Rows are points. Examples show where two turns around zero, p and q, send a point. Write where each new point lands after one turn and then the other. Backwards means that the second turn is done in reverse. Each puzzle has new turns, and all numbers are rounded.

Turn p:
[0.32 0.34] => [-0.09 0.46]
[-0.24 -0.10] => [-0.06 -0.25]
[-0.08 -0.24] => [0.15 -0.21]
Turn q:
[-0.32 -0.12] => [-0.30 0.16]
[0.00 -0.12] => [-0.09 -0.08]
[0.43 -0.11] => [0.21 -0.39]
[-0.11 0.34] => [0.18 0.31]
Where do these land?
p, then q backwards: [-0.28 -0.41] => [0.46 -0.19]
q, then p: [-0.09 0.33] => [-0.12 0.32]
q, then p backwards: [0.27 0.00] => [-0.06 -0.26]
p, then q: [0.11 0.07] => [0.10 0.08]

Turn p:
[-0.14 0.22 -0.26 -0.33] => [-0.15 -0.46 -0.02 -0.09]
[-0.29 -0.05 0.66 0.13] => [-0.24 0.45 0.53 0.01]
[0.28 -0.33 -0.02 0.04] => [0.29 0.12 -0.11 0.28]
[0.06 0.41 -0.04 0.06] => [0.04 -0.09 -0.01 -0.41]
[-0.05 -0.01 -0.12 -0.16] => [-0.05 -0.19 -0.02 0.07]
[0.14 -0.23 -0.22 0.26] => [0.12 0.17 -0.36 0.13]
Turn q:
[-0.39 -0.07 -0.10 0.59] => [-0.52 -0.30 -0.19 0.34]
[0.00 -0.03 -0.14 -0.26] => [0.29 -0.05 -0.06 -0.04]
[-0.25 -0.07 0.07 -0.02] => [-0.08 -0.06 -0.25 -0.06]
[0.60 -0.22 0.00 -0.23] => [0.29 -0.03 0.52 -0.32]
[-0.19 0.07 0.18 0.01] => [-0.13 0.12 -0.20 -0.05]
[0.24 0.31 0.00 -0.10] => [0.16 0.31 0.18 0.10]
Where do these land?
q, then p: [-0.34 -0.26 -0.56 -0.07] => [0.24 0.22 -0.45 0.44]
q, then p: [-0.14 0.22 0.17 0.20] => [-0.28 -0.01 -0.10 -0.21]
p, then q backwards: [0.17 0.06 0.19 0.28] => [0.13 0.16 0.18 -0.26]
p, then q: [-0.09 0.19 -0.01 0.23] => [0.24 0.09 -0.18 0.04]
p, then q backwards: [0.31 -0.10 -0.05 -0.54] => [0.12 -0.19 -0.59 -0.03]
p, then q: [0.09 -0.11 0.26 -0.09] => [-0.19 0.20 0.12 -0.08]
